Each wall is flat, endless, passes through zero and stands at right angles to its row. A trip goes straight from one point to another. Which walls does it cross, in order?
In the rows, 128 means zero.

Walls:
(1): [116  75]
(2): [152 121]
(3): [123 108]
Trips:
[146 103] to [185  61] => none
[119 191] to [154 143] => 2
[136 137] to [185 156] => none
[151 105] to [151  63] => none
[103  72] to [193 108] => 2
[107  65] to [157  60] => 2
[118 155] to [217 155] => 2

Walls:
(1): [104 171 169 128  99  99 100  95 135]
(2): [196  68 114 194  44  85 167 111 165]
(3): [ 96  31 103 170 137  67 105 129 138]
Trips:
[132 149 129 115  95 153 137 186 162] to [143 195 130 140 125 169  98 157 137] => 2, 1
[166 192  81 195 153 123 124 191 200] to [ 72 136 152 177 127 134  70  84 174] => 1, 3, 2
[124 123 227  89 198 155 143  76 123] to [114 221 144  57 114 170 141 101  50] => none
[139 203  58  89 194 126 207 105 127] to [177 237 106 147 164 188 133  83 248] => 1
[163 166 127 146 144 134 144 102 180] to [136 148 106 166 167 147 138 165 174] => 1, 2
[177 107 122  80  84  45 118 169 123] to [124 177  79 171 183  85 123 149 163] => 1, 2

Walls:
(1): [102 117 201 143 121  96 102 170 154 144 103 130 151 179  93 106 153 183
 152 141 149 105 148 199]
(2): [ 82 155 126 166 169 184 106 137  90 124 129 159 132 113 123 142 163 130
 115 135 214 124 129 201]
(3): [105 149 108 148 137 129 128 163  98 118 163 103 107 167 131 131 110 100
 141 146  66 126 120 107]
(4): [155 132 112  78 140 154  99 164   7 101 114 168 106 126 181 121 142 181
 169 121 126 135  98 107]
(5): [104 150  81 162 190 115 113  85 151 121  91 104  96 162 121 169 111 116
 140 101 143  67 115 120]
(6): [105 152  93  81 158  63 123 113 142  87 120 150 160 133 120 141 100  75
 139 104 109 188 119 115]
(7): [163 102 159  81 169 115 109 105 175 130 126 112 172 165 140  93 150 109
 166 193 177 157 165 124]
Trips:
[113 124  88 115 124 189  85 106 164 104 102 108 153 158 136 117 143 164
 129 182 137 177 129 147] to [146 130 113 106 158 123 127 168 151 171 119 135 146  62 154  55 158 140
 152 100 127 167  84 106] => 6, 1, 2
[ 95 110 105 188 174 112 140 103 101 109 118 127 154 171 143 125 105 172
  83 130 189  68  55 104] to [151  74 132 129 114 128 136 115  87 119 149 154 196 114 142  72 113 187
 137 146 132 135 138 174] => 7, 5
[ 60 169 140 149 123 150 159  83 122 157 139 164 121 112  81 129  88 141
 144  92  78 114  98 134] to [101 180 136 141 123 127  58  85  95 115 141 132 107 116 163  99 129 114
 178 173 134 123  78 142] => 4, 7
[192 138 121 112 105 228 140 116 123  83 148  95 158 139  97 172  94  81
 131 157  91 106 157 104] to [100 144 109 172 112 112 171 190 137 113 162 136  90 137  47  90  50 143
  78 160  58 171 135 111] => 7, 6

Walls:
(1): [111 159  85 143  98  73 104 137 101 183 127 168 143 122 128 102 102 156
 180  93 147  94 130 136 120  99 104 152 109 134 127 142  88 117 168 110
 173 141 210 121 161  64 119 218 135 100 128 168]
(2): [101 127 121 106 141 226 102 158  98 121  76 133  92 125  51 137  39 164
 127 120 190  84 126  60  94 129 144 137  77 142 168 173 154  61 166 138
 126 143 103  80 124  88 130 132 173 160 141 159]
(3): [113 149  66 133  79 175 175 187  89 154 154 157 143 149 149  90 126 153
 159 135 172  71 143 153 150 162 164 109 112 121 134 127 165 194 140  80
 102 166 128 192 157 134 156 104 182 235 111 148]
(4): [141 102 134 140 175 190 153 121 199 115 172 164 117 140 205  69  82 186
 153 109 166 158  33 131 108 133 149 136  62 106  56 130 113  93 147 145
 119 102  69 158 103  83 123 136 178 110 104  79]
(5): [189 122 158 167  91  90 132 193 154  75 122  75  51 109 189  98  96  95
 147 153 181 110 148 112 152 152  94 106 129 101 106  92 114 118 113 145
 154 129 101 110 163  99 127 161 157  97  97  88]
(6): [138 110 103 122 163 160 140 115 116  74 111 103 143 122 145 174 113  91
 117 110 150 120 131 127 122 101 140  84  98 101  88 106 124 126 145 124
 182 176 180 138 170  82 135  80 100 148 131 144]
(7): [ 66 142 107 128 153  89  93  94 133 171 159 174 143 145  91 107 152 173
 132  89 205 125 148 140 122 123 134 149 198 114 128  66  80 119 128 161
 120 113 105 125 153  71 123 126 113 134 162  67]
(8): [104 105 164  82 140 136  58 109 113  82 147  74  85 108 191 131 108 132
 193 168 150  76  70  93 175 126 124 177  67 165  90  79 105 138  87 152
 133 126  67 104 186 132 123 121 111 144 110 148]
Trips:
[116 117 107  65 151 189 126 139 120  99 164  87 119 158  82 164 114 112
  69 106 145 113 141 195 116 135  72 193  95 143 143 175 194 138  62 123
 113 146  82 167  91 127 136 175 203 143 104 164] to [192 102 177  82 109 138 168 158 101 111 143 165 212 115 211 211  73 146
  96 151 116  88  93 170 143 136 122 113 161 166 103 148 118  78 113 164
 171  59  82  89  95 135 110  76 126  79 113 165] => 3, 6, 5, 2
[140 157 159 163 121 112 122  94 116 181 150 141 134 136 112 119 115 137
 174 112 224  93  86 170 157 120 103 101 100  34 183  89 149  88 120  75
 116 123 126 116  80  99 122  84 141 129 124 158] to [105 129 136  79 113  64 130 111  83 129 130 103 156  68  52 133  87 105
  42 177 110 173 159 156 107  49 172  69  97 152 135 186 139 124 129 121
 130 105 202 103 138 108  77 100  85 153 117 172] => 6, 5, 4, 3, 7
[ 83 106 133 100  85  92  52 195 154 137  70 139 179  72 156 157 105  83
 106  88  87 150 185 125 119 136 154 114 102 135 112 137 179  48  84 148
  66 117 114 130 100 139 107 144 115 111  84  95] to [102 165 126 125  95 126  78 162 135 107 121  94 143 153 133 158 193 145
 108  96 166 145 131 160 147 105 168  50 149 111 113 120 126 114 181 101
 131 189 166 148 150 186 103  67  74 114 111  68] => 2, 6, 5, 7, 3
[157 128 125 159 123 152  86 141 166 125 126 120 174 115 117 145 110 160
 115 172  76 137 113  92 104 160 109 107 158 142 193 142 143 132 109  50
 129 197 109 130 145 106 130 144 151 114 135 137] to [151 141 101  78 154 202 151 100 114 131  94 172 111 192 114 134 114 153
 156 102 119 110 100 107 171 113 211 181 105 119 150 108  84 159 134 145
 137 151 156 143 129 165 113 118  81  82 138 113] => 6, 4, 1, 8, 7
